Each point is reached from the start by the listed moves, each made once or not at all, plus a little noise. Is the number of moves made odd or even? Then give how often each move was made.

Moves:
(1): [ 0.56  0.26  0.20  0.01 -0.01]
(2): [-0.19  0.64  0.14  0.21  0.08]
(3): [-0.17 -0.08  0.55 -0.03 -0.20]
Start: [-0.07  0.16  0.14 -0.16  0.43]
Points:
[0.14 0.97 1.05 0.03 0.28] -> odd (1, 1, 1)
[-0.10  0.16  0.18 -0.17  0.43] -> even (0, 0, 0)
[ 0.50  0.43  0.35 -0.16  0.41] -> odd (1, 0, 0)
[-0.24  0.80  0.28  0.05  0.52] -> odd (0, 1, 0)

Moves:
(1): [ 0.65 -0.01 -0.05 -0.22  0.08  0.08  0.11  0.18  0.00  0.07 -0.06]
(2): [-0.01  0.73 -0.07  0.17 -0.02  0.09 -0.06  0.27  0.02  0.22  0.03]
(3): [ 0.02  0.04  0.82 -0.06 -0.07  0.08 -0.14 -0.06 -0.04  0.26  0.14]
(4): [ 0.17 -0.02  0.03  0.57  0.06 -0.10  0.05  0.02 -0.21 -0.25  0.28]
(5): [-0.08 -0.03  0.00 -0.04  0.76  0.12 -0.05 -0.16 -0.01  0.14  0.28]
(6): [-0.12 -0.23 -0.04  0.00 -0.19  0.80  0.06 -0.20 -0.09  0.11  0.03]
(7): [-0.24  0.05  0.17 -0.15  0.02  0.06  0.71 -0.06 -0.15  0.02  0.01]
(8): [-0.07 -0.07  0.00  0.05  0.09 -0.04 -0.09  0.65  0.09 -0.03  0.05]
(9): [ 0.11 -0.05  0.04  0.14 -0.03  0.04  0.19  0.03  0.76  0.06 -0.02]
Start: [ 0.09  0.04 -0.35  0.04  0.10 -0.13  0.32 -0.13  0.04 -0.49 -0.07]
Points:
[0.80 0.74 0.38 0.01 0.80 0.26 0.35 0.14 0.76 0.24 0.28] -> odd (1, 1, 1, 0, 1, 0, 0, 0, 1)
[ 0.02 -0.28 -0.40  0.61  0.84  0.67  0.30  0.17 -0.15 -0.55  0.61] -> even (0, 0, 0, 1, 1, 1, 0, 1, 0)
[ 0.04  0.72  0.65  0.75  0.17  0.01  0.97  0.72  0.50 -0.23  0.36] -> even (0, 1, 1, 1, 0, 0, 1, 1, 1)
[ 0.86 -0.05 -0.36  0.41  0.36 -0.21  0.39  0.70 -0.12 -0.73  0.21] -> odd (1, 0, 0, 1, 0, 0, 0, 1, 0)
[ 0.91 -0.09  0.50  0.46  0.95  0.06  0.41  0.51  0.62 -0.24  0.56] -> even (1, 0, 1, 1, 1, 0, 0, 1, 1)
[-0.24 -0.26 -0.18  0.49  0.82  0.74  1.05  0.08 -0.36 -0.51  0.59] -> odd (0, 0, 0, 1, 1, 1, 1, 1, 0)
[ 0.92 -0.25  0.46  0.44 -0.03  0.74  0.59 -0.17  0.45 -0.24  0.27] -> odd (1, 0, 1, 1, 0, 1, 0, 0, 1)

Moves:
(1): [ 0.82  0.03  0.15  0.09 -0.33  0.06  0.07 -0.38  0.04  0.04 -0.06  0.00
 -0.13  0.05]
(2): [ 0.14  0.78  0.15  0.13  0.00  0.05 -0.15  0.36 -0.40 -0.15  0.01  0.13
 -0.01 -0.08]
(3): [-0.15 -0.18  0.69 -0.06  0.04  0.11  0.00  0.04  0.29  0.13  0.03 -0.07
 -0.01 -0.15]
(4): [ 0.10 -0.18 -0.06  1.05  0.05  0.12 -0.25  0.22  0.01  0.43  0.04  0.09
 -0.10 -0.31]
(5): [ 0.17  0.02  0.11 -0.03  1.01  0.01 -0.04 -0.19  0.03 -0.02 -0.02  0.22
  0.00  0.10]
(6): [-0.02 -0.12 -0.07  0.06 -0.02  0.67 -0.15  0.09 -0.02 -0.11  0.09  0.07
 -0.10 -0.08]
(7): [-0.12  0.04  0.03  0.28  0.12  0.26  0.87  0.13 -0.08  0.04 -0.11  0.03
  0.06  0.16]
(8): [ 0.33 -0.19 -0.06 -0.07  0.16 -0.04  0.05  0.69 -0.05 -0.03 -0.11 -0.12
  0.20  0.09]
(9): [ 0.03  0.34 -0.18  0.04  0.17  0.07  0.11  0.25  0.82  0.06 -0.14  0.03
 -0.29 -0.14]
(10): [ 0.01  0.06 -0.08 -0.38 -0.14  0.10  0.01 -0.24 -0.08  0.99  0.19 -0.23
  0.09  0.16]
(11): [ 0.08  0.03  0.01 -0.05  0.04 -0.10  0.06  0.04  0.16 -0.19  0.62  0.20
  0.09 -0.10]
(12): [ 0.00 -0.20  0.00 -0.04 -0.29  0.01 -0.02  0.12 -0.01  0.24 -0.22  0.84
 -0.03 -0.07]
(13): [ 0.08  0.17 -0.02  0.09 -0.04  0.06 -0.26 -0.19  0.48  0.01 -0.11  0.08
  0.81 -0.20]
(14): [-0.05  0.07  0.05  0.20 -0.32 -0.05 -0.35  0.02  0.20 -0.17  0.13  0.11
  0.05  0.82]
Start: [-0.09 -0.39 -0.26  0.08  0.03  0.19 -0.13 -0.21  0.08  0.01  0.33  0.16
 -0.31  0.20]
Points:
[ 1.26 -0.27 -0.24  0.41  0.40  0.99 -0.71  0.23  1.55  0.03 -0.11  1.42
  0.22  0.77] -> even (1, 0, 0, 0, 1, 1, 0, 1, 1, 0, 0, 1, 1, 1)
[ 0.83 -0.53 -0.21  1.24 -0.25  0.36 -0.31 -0.38  0.12  0.50  0.33  0.24
 -0.52 -0.08] -> even (1, 0, 0, 1, 0, 0, 0, 0, 0, 0, 0, 0, 0, 0)
[ 0.55  0.81 -0.35  0.37  1.02  1.22  0.03  0.75  1.12  0.45  0.88  0.70
  0.58  0.90] -> even (0, 1, 0, 0, 1, 1, 1, 1, 1, 1, 1, 0, 1, 1)
[-0.12  0.16  0.57  0.43  0.20  1.18  0.52  0.44  0.04 -0.23  0.98  0.51
 -0.27 -0.05] -> odd (0, 1, 1, 0, 0, 1, 1, 0, 0, 0, 1, 0, 0, 0)

Moves:
(1): [ 0.84 -0.02 -0.13 -0.06  0.04 -0.42  0.12  0.14 -0.05 -0.16  0.06 -0.05
 -0.06  0.07  0.15  0.08 -0.05 -0.19  0.07  0.07 -0.16  0.12 -0.12 -0.17
  0.15 -0.19]
(2): [-0.18  0.97  0.04 -0.09  0.06 -0.14  0.06  0.20 -0.14 -0.16 -0.03  0.13
 -0.04  0.03 -0.07 -0.37 -0.07  0.02 -0.23  0.02 -0.16 -0.16  0.21  0.10
 -0.30  0.21]
(3): [ 0.00 -0.13  0.74 -0.09  0.03 -0.02 -0.15  0.25 -0.02  0.11 -0.24 -0.09
 -0.30  0.07  0.10 -0.08 -0.06  0.05 -0.05  0.16  0.45  0.20  0.02 -0.24
  0.02  0.01]
(4): [-0.13  0.08 -0.07  0.73 -0.09  0.14  0.18 -0.07 -0.13  0.11  0.01 -0.04
 -0.24  0.18  0.31  0.08 -0.15  0.13 -0.01  0.00  0.17  0.04  0.20  0.05
  0.24 -0.05]
(5): [-0.18 -0.05  0.08  0.18  0.76 -0.07  0.06 -0.25 -0.01 -0.10 -0.10  0.07
  0.16 -0.19 -0.21  0.00  0.00  0.12  0.17  0.15 -0.03  0.25  0.10 -0.10
 -0.03  0.10]
(6): [ 0.07  0.26 -0.16 -0.19 -0.24  1.30  0.10  0.24 -0.24  0.02 -0.16 -0.07
 -0.07  0.14 -0.22  0.22  0.14  0.15  0.07  0.20 -0.16  0.57 -0.38 -0.15
 -0.16 -0.02]
(7): [-0.28 -0.12  0.08 -0.25  0.02 -0.07  1.09  0.20 -0.05 -0.06 -0.02  0.10
 -0.22  0.09 -0.16 -0.34 -0.16  0.20  0.04 -0.18  0.04 -0.05 -0.13 -0.03
 -0.03 -0.12]
(8): [-0.18 -0.10 -0.32  0.21  0.16 -0.16 -0.30  0.73  0.06 -0.04  0.14  0.05
 -0.08  0.24 -0.14  0.01  0.02 -0.11  0.00  0.02 -0.02  0.22 -0.04  0.00
 -0.23 -0.01]
(9): [ 0.45  0.24 -0.15  0.15  0.14  0.11  0.12  0.03  1.11 -0.04 -0.06  0.24
 -0.22 -0.06  0.07 -0.07  0.00  0.06 -0.08  0.11  0.09 -0.23 -0.15  0.08
  0.09  0.01]
(10): [ 0.06  0.30 -0.15 -0.29  0.13 -0.25  0.07  0.00 -0.20  0.99 -0.15  0.08
 -0.21  0.08  0.18  0.24 -0.07  0.14  0.01 -0.01  0.05  0.06 -0.01  0.38
  0.18 -0.09]
(11): [ 0.20  0.03  0.53  0.00 -0.04  0.03  0.08 -0.16 -0.01  0.16  1.30 -0.12
  0.01  0.11 -0.15 -0.21  0.50  0.04 -0.12 -0.11 -0.03 -0.07 -0.19 -0.49
 -0.16 -0.02]
(12): [ 0.17 -0.11  0.19  0.02 -0.21 -0.14 -0.16  0.17 -0.29  0.11  0.03  0.81
 -0.01 -0.13 -0.07 -0.01 -0.12 -0.06  0.06 -0.03  0.19  0.09 -0.07  0.18
 -0.04  0.02]
(13): [-0.03  0.32  0.32  0.04 -0.20  0.05  0.23  0.28  0.26  0.07 -0.30  0.23
  0.78  0.03 -0.08  0.21 -0.02 -0.11 -0.56  0.09 -0.08  0.05 -0.10 -0.30
  0.10 -0.02]
(14): [-0.18  0.02  0.07  0.07 -0.18  0.11 -0.13 -0.29  0.21 -0.23  0.00  0.22
  0.01  0.81  0.09 -0.04 -0.13  0.13  0.02 -0.32  0.10  0.09 -0.11 -0.03
  0.05  0.20]
(15): [-0.24  0.00 -0.13 -0.18  0.09  0.07  0.01  0.02 -0.07 -0.08  0.23  0.06
  0.03 -0.10  0.72  0.03  0.08  0.07 -0.35 -0.04 -0.06 -0.10 -0.27 -0.15
  0.20  0.18]
(16): [-0.02  0.20  0.04 -0.58  0.12 -0.03  0.23  0.13  0.13 -0.38  0.40 -0.10
 -0.40 -0.10 -0.21  0.95 -0.38  0.12  0.05  0.03  0.43 -0.21  0.04  0.05
 -0.03 -0.01]
(17): [ 0.00  0.03 -0.20  0.06 -0.02 -0.21  0.13  0.12 -0.21 -0.01 -0.17  0.06
 -0.05 -0.01 -0.12  0.42  1.10 -0.02 -0.05 -0.15  0.04  0.23  0.11  0.05
 -0.37  0.03]
(18): [ 0.04 -0.13  0.12  0.10 -0.16 -0.31  0.04  0.37 -0.01 -0.09 -0.01 -0.17
  0.20 -0.31 -0.03  0.02 -0.13  0.86 -0.17  0.03 -0.15  0.29  0.03  0.13
  0.21  0.06]
(19): [-0.06 -0.05  0.07  0.03 -0.37 -0.18  0.09  0.20  0.13 -0.10  0.02  0.04
  0.32  0.04  0.25  0.20 -0.17  0.03  0.72  0.08 -0.09  0.16  0.12 -0.08
 -0.11  0.04]
(20): [-0.18 -0.19 -0.15 -0.09 -0.19 -0.13  0.00 -0.17  0.19 -0.04  0.04 -0.10
 -0.10  0.12  0.05 -0.09 -0.07 -0.03 -0.38  0.90  0.08  0.31  0.12  0.10
 -0.33  0.03]
(21): [-0.06  0.09 -0.34 -0.39  0.25 -0.11 -0.10 -0.12  0.04  0.00  0.10  0.08
  0.69  0.10  0.37 -0.15 -0.17  0.21  0.27  0.00  1.06 -0.21 -0.12 -0.03
 -0.45 -0.11]
(22): [-0.09  0.17 -0.12 -0.13 -0.06 -0.04 -0.02 -0.15  0.17  0.08 -0.08 -0.03
  0.02 -0.34 -0.03  0.01 -0.02 -0.18 -0.01 -0.28  0.17  0.54  0.04 -0.23
  0.15 -0.03]
(23): [ 0.27 -0.32  0.11 -0.17  0.46  0.58 -0.05  0.42  0.10 -0.04  0.14  0.13
  0.04 -0.01  0.38 -0.14 -0.10 -0.04 -0.08 -0.40 -0.17  0.07  0.92  0.11
 -0.31 -0.24]
(24): [ 0.27  0.12  0.26  0.12  0.12  0.04  0.21  0.02  0.01 -0.17  0.18 -0.27
  0.12 -0.20  0.21 -0.18  0.06 -0.14  0.22 -0.09  0.26  0.39 -0.54  1.10
 -0.16  0.14]
Start: [ 0.04 -0.38 -0.31 -0.23 -0.04 -0.26 -0.03 -0.67 -0.60  0.73  0.24 -0.25
 -0.45 -0.07 -0.30 -0.41 -0.20 -0.34  0.21  0.13 -0.72  0.32  0.34  0.13
  0.49  0.41]
Points:
[ 0.66 -0.75  0.17 -1.16  1.28 -0.63  1.21  0.43 -0.39  0.02  2.56  0.32
 -0.91 -0.51  0.23 -0.29 -0.42 -0.56 -0.11  0.15 -0.03  1.88  0.18  0.54
 -0.32  0.25] -> even (1, 0, 0, 0, 1, 0, 1, 1, 0, 0, 1, 1, 0, 0, 1, 1, 0, 0, 0, 1, 0, 1, 1, 1)
[-0.19 -0.18  0.23 -0.79  0.50  0.72  1.35 -0.55  0.24  0.77  0.98 -0.15
 -1.22 -0.27 -0.25 -0.50  1.30  0.13 -0.57  0.85 -0.14  1.96 -0.42 -1.08
 -0.11  0.55] -> even (0, 0, 1, 0, 1, 1, 1, 0, 1, 0, 1, 0, 0, 0, 1, 0, 1, 0, 0, 1, 0, 1, 0, 0)
[-0.53  0.49 -0.63 -0.87  0.80 -0.78  1.62  0.23  1.19 -0.31  0.56  0.46
  0.72  0.25  0.46  0.63 -0.01  0.00  0.62 -0.46  1.19  1.45 -0.70  0.46
 -0.32  0.81] -> odd (0, 0, 0, 0, 1, 0, 1, 1, 1, 0, 0, 0, 1, 1, 1, 1, 1, 0, 1, 0, 1, 1, 0, 1)
[ 0.44  1.23  0.23 -0.72  0.12  0.06 -0.08  0.97 -0.37  1.25  1.39  0.77
 -0.38  0.67  0.66 -0.55  0.89  1.04 -0.18 -0.12  0.95  1.68 -1.20  1.05
 -0.59  1.02] -> even (0, 1, 1, 0, 0, 1, 0, 1, 1, 1, 1, 1, 0, 1, 1, 0, 1, 1, 0, 0, 1, 0, 0, 1)

Moves:
(1): [ 0.37  0.03 -0.14 -0.04 -0.03  0.32  0.18  0.02 -0.07 -0.07  0.18  0.04
 -0.09  0.05  0.13  0.02 -0.25 -0.07 -0.02  0.00 -0.02 -0.30  0.00 -0.01
 -0.10]
(2): [-0.24  0.52  0.09 -0.19  0.24 -0.09 -0.64 -0.35 -0.07 -0.15  0.16  0.21
 -0.22 -0.30  0.21  0.05 -0.18 -0.06  0.09 -0.05  0.17  0.02  0.09  0.10
 -0.06]
(3): [ 0.07  0.20  0.17 -0.13 -0.05 -0.06  0.02 -0.09  0.06  0.11  0.05 -0.18
  0.11  0.00  0.09  0.00  0.06  0.01  0.00  0.27 -0.13  0.16 -0.24  0.13
 -0.11]
(4): [-0.23  0.29  0.10  0.35  0.08  0.31  0.07 -0.12 -0.10 -0.13 -0.19 -0.38
 -0.33 -0.51 -0.08 -0.14  0.10  0.06 -0.03 -0.10 -0.04  0.01 -0.23 -0.05
  0.05]
(5): [ 0.12 -0.31  0.29 -0.03  0.35 -0.11 -0.15  0.17  0.11  0.30  0.25 -0.25
 -0.09  0.21  0.22 -0.19  0.32  0.07  0.25 -0.22  0.10  0.05  0.42  0.10
  0.35]
(6): [-0.20  0.12 -0.08 -0.18  0.05 -0.01 -0.05 -0.05 -0.36  0.06 -0.39 -0.05
 -0.22 -0.03 -0.05  0.08 -0.14  0.15 -0.06  0.14 -0.10 -0.04  0.22  0.29
  0.03]
(7): [-0.18 -0.02  0.31 -0.05  0.18  0.25  0.30 -0.10  0.07 -0.30  0.10  0.26
  0.24 -0.15  0.10  0.21  0.07 -0.03  0.37 -0.14 -0.19 -0.18  0.16  0.22
  0.02]
(8): [ 0.16  0.25  0.17  0.06 -0.24 -0.20  0.10  0.13 -0.19 -0.17  0.19 -0.07
  0.14  0.19  0.05 -0.03  0.08 -0.24  0.23 -0.15  0.15 -0.13  0.07  0.17
  0.10]
(9): [ 0.10  0.11  0.00  0.13 -0.14  0.46 -0.23  0.34 -0.09  0.01  0.03 -0.05
 -0.17  0.09  0.15  0.20  0.25 -0.14 -0.17  0.16 -0.06  0.01  0.00 -0.19
  0.00]
(10): [-0.36  0.01  0.24  0.18  0.23 -0.02  0.39  0.14 -0.09  0.37  0.27  0.08
  0.11  0.16  0.15  0.03 -0.05 -0.01 -0.18  0.16  0.06 -0.13  0.06 -0.04
  0.03]
(11): [-0.10 -0.12 -0.20  0.26  0.06  0.07 -0.09  0.05 -0.04 -0.22  0.26 -0.05
 -0.19  0.26 -0.25 -0.05  0.12  0.22  0.27  0.17 -0.15  0.16  0.11 -0.10
 -0.35]
(12): [ 0.37 -0.11 -0.03 -0.06 -0.07 -0.19 -0.02  0.13 -0.19  0.29 -0.11  0.34
 -0.27 -0.19  0.00  0.05  0.31 -0.02  0.11  0.05 -0.20  0.03 -0.03  0.08
 -0.15]
(13): [-0.03  0.37 -0.07  0.12 -0.10  0.25 -0.01  0.08  0.07  0.09 -0.16  0.12
  0.60 -0.21  0.18 -0.32  0.19  0.46  0.21 -0.13  0.10 -0.09 -0.04  0.08
 -0.36]
(14): [ 0.02 -0.06 -0.13  0.26  0.15  0.17  0.03 -0.37  0.16 -0.04 -0.08  0.19
 -0.07  0.58  0.03  0.18  0.22 -0.03 -0.05  0.14  0.13 -0.03 -0.32  0.43
 -0.08]
(15): [-0.13 -0.51  0.52  0.03 -0.22  0.22 -0.40  0.19 -0.26 -0.08 -0.08  0.04
 -0.24  0.11  0.54 -0.14 -0.28 -0.34 -0.09 -0.12  0.09  0.08  0.02  0.17
 -0.33]
(16): [-0.07 -0.02 -0.16  0.38  0.51 -0.20 -0.34  0.08 -0.12 -0.14  0.06 -0.14
  0.28 -0.16  0.07  0.31 -0.19 -0.30  0.03 -0.19 -0.32  0.12  0.18  0.20
 -0.03]
(17): [-0.16  0.05 -0.35 -0.10 -0.27 -0.23  0.22 -0.19 -0.15 -0.19  0.10 -0.25
  0.06 -0.14  0.45 -0.26  0.24 -0.22 -0.11 -0.16 -0.06  0.19  0.09  0.02
  0.11]
(18): [ 0.08 -0.06 -0.02  0.00 -0.07 -0.27 -0.19  0.04 -0.11  0.01 -0.10 -0.10
  0.03  0.21  0.20  0.41 -0.01  0.30  0.25 -0.10  0.07 -0.06  0.00 -0.09
 -0.04]
(19): [-0.12 -0.30 -0.16  0.29 -0.12  0.49  0.17 -0.05  0.09  0.26 -0.03  0.06
  0.04 -0.13 -0.09  0.18 -0.06 -0.06  0.51  0.01  0.36  0.38  0.19 -0.12
  0.37]
(20): [ 0.00  0.28 -0.09  0.20  0.06 -0.10 -0.06  0.13  0.00 -0.25  0.00  0.15
 -0.06 -0.22  0.10 -0.20 -0.06  0.08  0.40  0.58 -0.16 -0.37 -0.37 -0.02
  0.11]
(21): [ 0.33 -0.27  0.11 -0.04  0.30  0.02 -0.11  0.04 -0.24 -0.33 -0.03  0.10
 -0.05 -0.19 -0.08  0.30  0.00  0.10 -0.09  0.26  0.20  0.19 -0.08 -0.08
 -0.14]
(22): [-0.12  0.14 -0.07 -0.09  0.15  0.04  0.22  0.06  0.07 -0.22 -0.19  0.09
 -0.12  0.20  0.16  0.02 -0.23  0.12  0.05 -0.06 -0.03  0.42 -0.01  0.05
  0.04]
(23): [ 0.05 -0.04 -0.08  0.19  0.03 -0.18  0.15 -0.19  0.16  0.06 -0.28 -0.02
 -0.01 -0.01  0.02 -0.15 -0.04 -0.30 -0.02  0.23  0.01 -0.06  0.11 -0.32
 -0.14]
(24): [-0.02 -0.11 -0.05  0.03 -0.21 -0.20 -0.04  0.21  0.50  0.12 -0.16 -0.08
 -0.21 -0.05  0.05  0.17  0.09  0.22 -0.16  0.21  0.08 -0.06  0.09  0.41
 -0.22]
Start: [-0.13 -0.04  0.25  0.02  0.11  0.21  0.61 -0.17  0.30  0.53 -0.07  0.31
  0.40 -0.04  0.14 -0.08  0.28  0.07 -0.13 -0.11  0.06  0.45  0.59  0.21
 -0.24]
Points:
[ 0.02  0.32  0.34  0.89  0.40  0.47 -0.33 -0.01 -0.45  0.07 -0.83  0.23
 -0.38 -0.79  1.31  0.61 -0.17  0.31  1.16  0.27  0.25  1.23  1.03  1.09
 -1.74] -> odd (1, 1, 1, 1, 0, 1, 0, 1, 0, 0, 1, 1, 1, 0, 1, 1, 0, 1, 1, 0, 1, 1, 1, 1)
[ 0.56  0.68  0.11  0.75  1.01  0.87 -0.36  0.05  0.27 -0.23 -0.07  1.44
  0.38 -0.82  1.10  0.89  0.70  0.28  0.60  0.73 -0.19 -0.14  0.25  1.38
 -1.22] -> odd (1, 1, 0, 0, 0, 0, 1, 0, 1, 0, 0, 1, 1, 1, 0, 1, 0, 0, 0, 1, 1, 0, 0, 1)
[-0.38 -0.04  0.25  0.77 -0.23 -0.16 -0.16  0.21 -0.52 -0.12  0.20 -0.13
  1.10  0.17  1.35 -0.12  0.44 -0.04  0.67 -0.81 -0.09  0.83  1.06  0.68
 -1.09] -> odd (0, 0, 0, 0, 0, 0, 0, 1, 0, 0, 1, 0, 1, 0, 1, 1, 1, 1, 0, 0, 0, 0, 0, 0)
[-0.06  1.31  0.06  0.89 -0.19  0.89  0.09  0.08  0.49  0.04 -0.02  0.00
 -0.05 -0.54  0.61 -0.37  0.69  0.26  0.28  0.22  0.32 -0.02  0.79  0.30
 -1.35] -> odd (1, 1, 0, 1, 0, 0, 0, 1, 1, 0, 1, 0, 1, 0, 0, 0, 0, 0, 0, 0, 0, 0, 1, 1)
[-0.26 -0.63  0.69  1.21  0.51  0.42  1.20 -0.07 -0.31  0.34 -0.27  0.38
 -0.45  0.00  1.66 -0.48  0.76 -0.77  0.85  0.48  0.72  0.96  0.59  0.67
  0.09] -> odd (0, 0, 0, 1, 1, 0, 0, 1, 0, 1, 0, 1, 0, 1, 1, 0, 1, 0, 1, 1, 1, 1, 1, 0)
[-0.77  0.71 -0.13  1.20 -0.05  1.00  1.92 -0.12  0.26  0.00 -0.55  0.18
 -0.27  0.18  1.52  0.64  0.50 -0.02  0.91  0.82  0.21  0.05  0.66  0.98
 -0.07] -> odd (1, 0, 0, 1, 0, 1, 1, 1, 1, 1, 0, 0, 0, 1, 0, 0, 1, 1, 1, 1, 0, 1, 1, 1)
[-0.21  0.46  0.49  0.38  0.60  0.94  1.38 -0.58  0.04  0.54  0.37  1.46
  0.11  0.39  0.88  0.58  0.19 -0.30  0.96 -0.17  0.50  0.57  0.72  1.07
 -0.13] -> odd (1, 1, 0, 0, 0, 0, 1, 1, 0, 1, 0, 1, 0, 1, 0, 0, 0, 0, 1, 0, 0, 1, 0, 0)
[-0.83  0.01  0.09  1.82  1.67  0.80 -0.24 -0.15  0.29  0.46 -0.22  0.06
 -0.79 -0.34  0.60  0.70  0.71  0.08  0.70  1.45  0.34  0.70  1.01  0.79
 -0.25] -> even (0, 1, 0, 1, 1, 1, 0, 0, 1, 1, 1, 0, 0, 1, 0, 1, 0, 0, 1, 1, 1, 0, 1, 1)
